Every row gives one point. The last column is the point's height on a tilted bowl or saddle (a function of degree 2), plus a little noise. Along how many of its main directions does it bend up, bend down or stay straight?
(in the rows, 128 means zero)

Points, 10 rows:
[[ 86  27  49]
 [131  77  93]
 [ 85 151 106]
 [172  97  86]
 [147  66  82]
 [142 130 107]
 [140  53  75]
 [106 102 106]
 [112  98 105]
 [121 110 108]]
Directions: 0 up, 2 down, 0 straight

Points (11 x 3):
[[ 88 154 100]
 [118 182  95]
 [ 85 126 100]
 [198 207  38]
 [186  85  86]
 [116 132 109]
 [176 110  99]
 [109 111 102]
 [113 164 103]
 [197  75  76]
 [130 142 108]]
Directions: 0 up, 2 down, 0 straight

Points (17 x 4):
[[103 104  96 164]
 [159 141  89 170]
 [172 143 130 155]
 [ 14 169 146 225]
 [109  44 115 209]
 [ 99 109  98 159]
 [115 156 185 150]
 [ 96 159 175 150]
 [ 59 116 106 183]
 [ 64 200  61 127]
 [182 148 187 175]
 [139 164 187 158]
 [157 115 184 136]
 [143 160 127 133]
 [136 112 121 136]
 [168  81 154 137]
 [127 115 177 133]]
Directions: 2 up, 0 down, 1 straight

Points, 15 rows:
[[ 95 177 100 179]
 [145 102 183 144]
 [249 168 121 249]
 [142  92 126 138]
 [110 123 111 149]
 [148 128 120 144]
 [126 152  97 166]
 [118 165 123 149]
 [105 184 178  92]
 [103 107 141 149]
 [109 145 189 111]
 [121 171 129 145]
 [ 61 180 156 127]
 [129 112  71 154]
 [110  88 139 152]]
Directions: 2 up, 1 down, 0 straight

Points:
[[116  67 199 164]
 [122 137 106 132]
 [ 52 128 164 151]
 [ 63 148 107 166]
 [ 67 139 130 147]
 [ 71 192  51 243]
 [ 58 109 142 153]
 [185  96  71 161]
 [ 63 172 123 166]
 [176 149 142 149]
 [125 135 142 122]
 [113 183  63 190]
 [125 150 167 132]
 [ 98 149 127 132]
 [135 158  47 184]
 [183 145 121 149]
 [152 117 110 129]]
Directions: 3 up, 0 down, 0 straight

Points, 22 rows:
[[160 132  50  66 208]
 [186 157 127 169 124]
 [143 192 178 118 106]
 [ 87 177  87 125 161]
 [182 137 113  74 183]
 [ 92 141 131  60 114]
 [139 140 121 101 136]
 [ 76  76  66 151 159]
 [134  72 126 103 166]
 [190 119 143 114 154]
 [180  54  64 142 197]
 [106 123  86 109 142]
 [110 191 212  61  27]
 [176  69 157 137 178]
 [181 171 168 164 113]
 [ 70  97 139  61 114]
 [109 150 157  75  97]
 [184 176 137 136 141]
 [105 159 160 170 129]
 [149 116 159 126 120]
 [145  78 162  75 139]
 [159 158 197 112  78]]
Directions: 2 up, 1 down, 1 straight

Points:
[[149 136  80 184 171]
 [214 130  56  53 230]
 [173 121  81  50 181]
 [128 152 134  90 146]
 [109 160  97 152 153]
 [132 155  56 138 177]
 [169 113  86  65 170]
 [ 92 132  67 120 174]
 [ 97  75  92 123 127]
 [159  80 128 164 158]
 [ 97 144 102 163 159]
 [121  69 154 135 126]
 [ 95 173 178 125 161]
 [101 145 105  15 191]
 [ 41  69 188 137 139]
 [ 85 100 160  95 133]
 [ 38 127 110 165 189]
 [141  92  99  97 140]
 [102 150 122  99 151]
 [146  86 120 118 137]
 [200 146 152 128 151]]
Directions: 3 up, 1 down, 0 straight

Points (41 x 7):
[[102 173 190 151 186  93 130]
 [119 171  90 134 204 130 109]
 [170 139 108  70 134 163 101]
 [150 130 188 139 131 214  51]
 [219 119 135 105 119 168  68]
 [239 154  84 118 125 175  82]
 [126  97 171 103  74 111 119]
 [121 100 138 202 137 195 142]
 [139 165 157 124 157 162 112]
 [171 127 119  59 119 139 106]
 [ 67 150 110 123 162  96 135]
 [ 75 177 158 175 159 141 120]
 [171 107  98 134 145 120 123]
 [127  74  64 134  71  81 123]
 [104 166  96 156  88  94 143]
 [164 114 123 156 113 127 158]
 [169 202  82 123 114  91 152]
 [150 151  87 133  70 154 186]
 [161  55 124 182  79 170 204]
 [167 203 130 129 120 201 101]
 [ 73 154 119  46  77 110 151]
 [148 163 113 133  94 120 161]
 [132 171 170 137 152 177  98]
 [128 136 120  50 149 170 131]
 [134 193 110  82 110 113 169]
 [104 113 154 124  40 132 135]
 [ 72 132 103  90 146  59 109]
 [142  37 131 123  61 146 131]
 [ 98 136 196  76  85  49  78]
 [115 137 128 170  93 128 160]
 [136 124 180  62  64 166  89]
 [127  57 190 181  99  12 164]
 [ 65 108  45 141 124 112  73]
 [135 148 117 162  92 153 162]
 [151 125  80  98  97 127 134]
 [121  24 161  52  57 170  11]
 [139 116 118 118 152 142 127]
 [102  50 122 176 191  73 220]
 [ 93  43 115 113 184 104 182]
 [113 118 100  40 141 126 134]
 [ 41 161 143 122 167 120 169]]
Directions: 2 up, 4 down, 0 straight

Points, 47 rows:
[[115 101  61 158 188 119 104]
 [ 64 186  99 158 175 225  20]
 [130 178 104 143  94 100 131]
 [ 80 128 138  94 138 150 119]
 [ 87  87 163 169 134  79 118]
 [162  53 136 108 113 167  59]
 [167 117  84  74  96  75  99]
 [ 44 128 200 155  73 115  66]
 [ 63 159 162 159 118 124  89]
 [153 164  46 132 119 146  97]
 [106 113 123 121 141  73 133]
 [142 186 154 158  99 166 113]
 [158 136 196 157  59 103 103]
 [115 107 116 171  89  37 120]
 [126 138 117  80 174 175  96]
 [143  82  94 204 165 136  75]
 [104 167 101 158 122 102 115]
 [114  90  98 147  81 131  93]
 [140  80 150 157 153 132 102]
 [167 195 181  33 115 107  67]
 [155 137  50  91 109 200  59]
 [192 170 136 112  78 120 143]
 [118 143 162  74 113  58  91]
 [117 106 133 232  63 108  71]
 [ 81 117  90 111 141  70 135]
 [180 224 116  80 111 104 140]
 [ 28  69 100 132 138 145 136]
 [ 79  80 150  42 155 170 118]
 [103  76 154 179 122 160  80]
 [149  73  98 158 101 120  91]
 [176 156 113 122 115 154 118]
 [125 146 194 180  75 203  61]
 [113 141 137  86  84 134 112]
 [ 88  95 171  74  44  59  58]
 [185 113 176  86 152 129  74]
 [132 173 152 190 109 151  97]
 [113 135 139 141 160 101 121]
 [130 121  48 112  88 221  31]
 [132 200 153 145 140 132 106]
 [109 134  70  81 168 157 103]
 [159 152  78 111 156 157  98]
 [173 150 106 159 206 126  93]
 [ 96 146 135  63  91 181 106]
 [ 83 194 143  84 151  97  95]
 [ 49  43 144 137  99 148 109]
 [158  94  91 195 179  95 109]
 [141 188 177 102  90 120 114]]
Directions: 1 up, 4 down, 1 straight

Points, 39 rows:
[[142  98 176 139 101 154 120]
 [105 201 133 151 130 138  99]
 [139 175  42  33 174  92  33]
 [190 110 124 125 155 109  86]
 [110 140 116 143 103 178 117]
 [ 84  96 140  76 152 105 122]
 [ 89 125 123 132  90  93 120]
 [151 100 189  71  48 144  99]
 [162 109  83  41 112 194  69]
 [196 143 109 178 122 118  65]
 [126 117 134 139 136 219 107]
 [134 155 185 109  82 168 107]
 [164 137 130  86 181 156  90]
 [ 70 105  98 169 145 112 112]
 [114 158  89 160 115 130 104]
 [117 131 151 185 170 189 104]
 [108 100 150 148 188 135 119]
 [ 51 162 154 190  99 135 105]
 [183 185 115 114  97  82  68]
 [ 37 124 185 160 164 123 124]
 [159 168 197 198  94  89  58]
 [170  92 108 166 140 123  90]
 [ 75  91  93  96 115 123 120]
 [127 183 113 142 127 139 102]
 [ 30  83 105 203 165 149  97]
 [130  86 116  80 194 154  95]
 [128 205 158  83  85 105  89]
 [173 118 103 130 108  86  89]
 [141 165 164 103 115 126 111]
 [132 142 189 166 128 101 106]
 [184 119 130 171  82 135  81]
 [176 114  85  48  88 162  74]
 [112 116 172 191 215 159  93]
 [127 110 225 111 169 155 116]
 [139 119 117 220 130  61  60]
 [111 138 213 160 165 100 107]
 [211  34 131  99 147  73  49]
 [ 85 113 203 144 130 134 134]
 [ 71  74  90  70 171  31  57]]
Directions: 0 up, 6 down, 0 straight

Points, 62 rows:
[[146 126 122 133 165  72 144 166 101]
 [122  73  80 175 106  91  62 119  69]
 [196 108 152 177 127  77 133 144  78]
 [ 93  63 137 124 143 102  70  78  81]
 [ 93  72 100 131 140 133 194 102  71]
 [157 130 118 138  59 146 158 154  98]
 [109 192 105  84 113  87 118 174  45]
 [213 168 121 130 107 193 142 166 109]
 [111 162  87 159 164 112 121 129 119]
 [114  91 145 128 151 197 147 129  96]
 [ 71  93 132 184 162 103  90 143 123]
 [ 83 153 108 142  83 140 117 177  90]
 [ 82  91  91 146 107 120 113  84  94]
 [103 126  57 158 132 138 114 143 127]
 [162 123 112 114 127  73 132 139  85]
 [156  95 150 120 153 107 114 127 123]
 [115  91 139 128 129 117 121 197 115]
 [124 113 131  91 107 131 105  97  97]
 [ 99 133  87  95 143 135 160  95 110]
 [179 158 119 158 119 118  92 143  86]
 [148 112  75 144 143 109 132 105 114]
 [100 107 120 142 108  98 106 131  97]
 [136 120 119 119 217 149  91  90 122]
 [121 142 115 145  78 136 129 112  95]
 [124 151 123 142  94 157 113 152 102]
 [ 82 130 113 139 129 126 205 107  83]
 [149 125 175 165 174  98 199 141 152]
 [138 120 110  99 136  62 123 148  80]
 [115 101 114 118  91 107  78 130  80]
 [150 150 137 168 174 181 160 163 112]
 [ 82  88  94  97 172 129 157 104 104]
 [152 101 188 154 146 103 156  98 151]
 [124 160 173  65 160 120 108 117 100]
 [134 142 162 135 126  80 109 168  85]
 [135 136 110 150 201 174  86 144 108]
 [ 80  84 171  65 134 153 107 128  72]
 [103 178 116 186 167 200 143 109  52]
 [165  83 141  88 135 140 141 125 114]
 [149 101  78 155 137 193 177 124  78]
 [118 112 109 111 249 153 161 147 109]
 [177  87 151  88 139  86 131 157  95]
 [194 160 149 176 188 157 112  99 101]
 [168 118 123  61 103 131 130 181  94]
 [ 93  95  95 156 112 146 166 149  87]
 [104 165 130 120 137 117 146 213  76]
 [ 89 166 174 101 166 136 119  89 108]
 [113 120  80  46 137 100 171 217  32]
 [134 148 104 110 200 145 149 138 109]
 [169 165 164 162 183 135  84 155  98]
 [132 140 148 112 161  74  96 118 110]
 [172 142 134  83 161 100 120  70 130]
 [125 111  26  93 186 166 206 122  31]
 [113  89 128 178 191 124 148 107 141]
 [124 129 112 130 153 106 152 106 130]
 [168  80  71 218 147  92  82 157  68]
 [176 104 137 181 103 176 175 131  99]
 [143 118 142 121 104 149 127 100 105]
 [121 114 163 160 144 106  56 158  94]
 [171 128 100 167 165 135 215 158  81]
 [125 130 146 149  86 159 150 152  99]
 [126 137 107 166  63  49 171 129  33]
 [ 71 160 120  94 213  93 146 132 120]]
Directions: 2 up, 5 down, 1 straight

Points:
[[138  49  91  68 161 124 135 151 199]
 [165 180 210 120  75 125 108 172 118]
 [112 154 125 160  98 183 111 185 147]
 [224 111 174  63 163 118 144  96 229]
 [217 119 138 113 124  93 152 149 177]
 [136 160 143  47  95 182  93 133 176]
 [141 197  96 208 113 123 144 192 124]
 [116  67 168  67  84 119 117  98 179]
 [ 22 249 131 127 148 157 146 132 159]
 [105 104 129 144 161 180  70 139 130]
 [172  71  51 119  78 155  63  84 104]
 [102 180 135  89 134  74 137 203 110]
 [ 87 129 116  66  58 116 167  75 182]
 [160  73 210 184 117  84 131 170 151]
 [104 164 202  88 135 150 184 104 132]
 [130  96 160 118 143  79 196 110 166]
 [135  81  91  90  91 219 170  73 158]
 [ 85  92 142 121 145  96  88 145 144]
 [170  97 108 168 129 116 153  91 157]
 [ 86 115 174 149 142 152 182 134 140]
 [157 140  85  81 155  89 137 153 164]
 [133  78 108 224 124 103 120 142 166]
 [191 190 161 128 187  86  84 173 127]
 [145 136  36 120 127  85 111 131 174]
 [137  90 132 167 110 153  79 112 120]
 [165 101  66 173 220 110 150 146 198]
 [104 128  90 209 112 188 136 165 173]
 [165 171 119 136 158 153 126 194 116]
 [ 74 193 102 102  78 141  43 114 208]
 [104  86 182 116 220 149 103 155 160]
 [113 140  96  85  90 130 136  69 147]
 [ 61 153 137 157 178 117 130  93 141]
 [165 175  88 138  81 114 125 146 138]
 [105  98  89 114 211 147 144 131 172]
 [133 142  57 120  86 189 115 139 137]
 [179 109 104 155 128 128   7 100 144]
 [143 202 105 220 122 171 140 107 143]
 [145 174  69 137 164 167  88 117 137]
 [100 220 163 119 186  58  91 202  94]
 [201  75 102  83 118  60 154 143 236]
 [107 128 114 179 134 195 160 166 156]
 [156 186 142  96 134 149 145 143 104]
 [130 131 140 220 122 157 194  64 185]
 [106 101  89 146 128  70 106  89 156]
 [138 156 197 139  10 139  92 160 197]
 [150  95 105 131 181 145 150 109 151]
 [149 151 187 124 102 154 112 113 131]
 [105 152 139 163 104 152 117 118 127]
 [152  76  72 114 126 192 130 142 150]
 [168  72 128 156  68  85 145 167 196]
 [ 84 152 177 123  96  32 117 169 137]
 [142 128 164 148 101 181 173 145 142]
 [193 152 147  92 162 103  48 123 190]
 [147  97 173 157 172 130 165 164 136]
 [116 163 172 150 127 164 117 192 110]
 [144 155 105 118  98  94 152  88 146]
 [124  35 156  93 113 108 168 120 196]
 [141 149 170 190 169 105  57 103 124]
 [ 55 192 105 134  99 136  90 127 175]
 [ 77 154  83  58 156  89 181 172 170]
 [137 123 169 127 172 138  89 127 125]
 [125 205 135 156  77  87  92  75 175]
 [160 151 165  51  81 115 140 194 151]
 [192 190 148 152 191  97  14  77 208]
 [100  71 126  46 173 146  63 171 216]
 [134 114  72 117 147 101   9 147 185]
 [118 112 100 156  56  94 104 126 168]
 [ 81 125 111 187  98 205 130 145 175]
 [112 158 146 158 203 125 120 109 118]
 [ 85 109 162 103 105 132 117 194 160]
 [167 150 119 145 108 142 163 115 127]
 [115 177  54 172  93 158 110  97 153]
 [122  69 147 196 105 145 158 168 175]
 [127 103  85  79 129 187  41  64 116]
 [150 163 102  83  94 137 120 129 135]
 [161 156 158 213  86 103 207 139 143]]
Directions: 6 up, 1 down, 1 straight

Points, 63 rows:
[[ 87 143 146 116 142 208 130  90  39]
 [159  86 100  87  99 151 131 154  87]
 [157 157 178  39 109 132 107 120 100]
 [ 99 146 184  74 189 129 154 138  76]
 [151 161 170  95 226 148 166 130  83]
 [158 191 153 164 129  65 144 150 112]
 [116  95  70 135 121 138  80 172  95]
 [ 93 133  99 137 134 177 156 164  63]
 [121 169 115 140  93 217 155 124  33]
 [110 183 150  96 158 118 127  59  69]
 [101 136  90 106  90 170 202 204  35]
 [124 121 175 159 100 139 105 135 108]
 [126 136 137  88  44  74  64  82 101]
 [ 36  62 138 157  87 197 164  69 113]
 [114  76  73 172  52  88 202 125 161]
 [148 154 168 108 120 195 112 161  62]
 [ 68 116 118 142 120 154 133  87 101]
 [159 122 119 183  82 154 163 137 114]
 [ 72 107 111 105  85 127  67 218  66]
 [156 100 109 148 135 158 141 171 102]
 [171  63 111 111 165 177 175 134  97]
 [146 138 101 118 103 174 145 159  73]
 [100 156  82 117 121 157 138 106  72]
 [103 158  80  73  99 104 176 177  73]
 [114  85 122 144 115 114 103 134 129]
 [154 199 121  82 187  74 109 133 110]
 [131 143 105 110 101 142 126  77  90]
 [ 82 144 105  81 111  23 197 126 111]
 [159 156 129  96 170 106 190 133 114]
 [115 195 137 144 125 127 137  69  77]
 [145 112  79 146 168 130 173 129 129]
 [165 176  83 149 161 100  98 136 127]
 [124  80 171  70  46 100 120 194 109]
 [148  50 103 131 130  40 169 176 137]
 [130  89 117 159 125 134 145 225  82]
 [151 166 101 154 130  60 119 119 131]
 [ 91 163  61 142  46  83  95 103  92]
 [ 89 120 211  56 191 148 164 116  57]
 [ 93 112 162 144 146  64 106 134 133]
 [133 131  51 126 173 162 122 167  90]
 [144 161  10 167 144 152 125 103 104]
 [214 190  77 130 177 171 184 147 107]
 [129 105 105 182  76  98  69 144 132]
 [169 163 151 147 100  72 161 134 129]
 [168 169 130 249 185 114 104 146 141]
 [135  74 119 132 127 152 118 154 102]
 [ 89  93 130 150 107  97 192  89 159]
 [119 182 107 119 139 125 111 213  78]
 [119 130  90 112 104 159 135 109  83]
 [148 149  63 155 134  37  68 133 139]
 [102 108 183 160  89 176 166 159  91]
 [147 193 148  56  78  82  90 194 111]
 [ 88  69 138  94 110  93 110 112 122]
 [160  66 183 132 175 157 130 201  79]
 [141 118  82 110  91 108 133  81 115]
 [161 198 135  88 103  84  80 150 102]
 [128 121 149 173  80  91 103 133 136]
 [122 122 141 148 152 161 113 103 100]
 [138  91 119 134 151 208 171 112  74]
 [201 136  58 135 140  46 117  85 157]
 [184  58 141 201 145  63 122 100 201]
 [ 99 129 122  82 120 111 147 140 100]
 [172  81  74 178  88 127 161  85 160]]
Directions: 2 up, 5 down, 1 straight
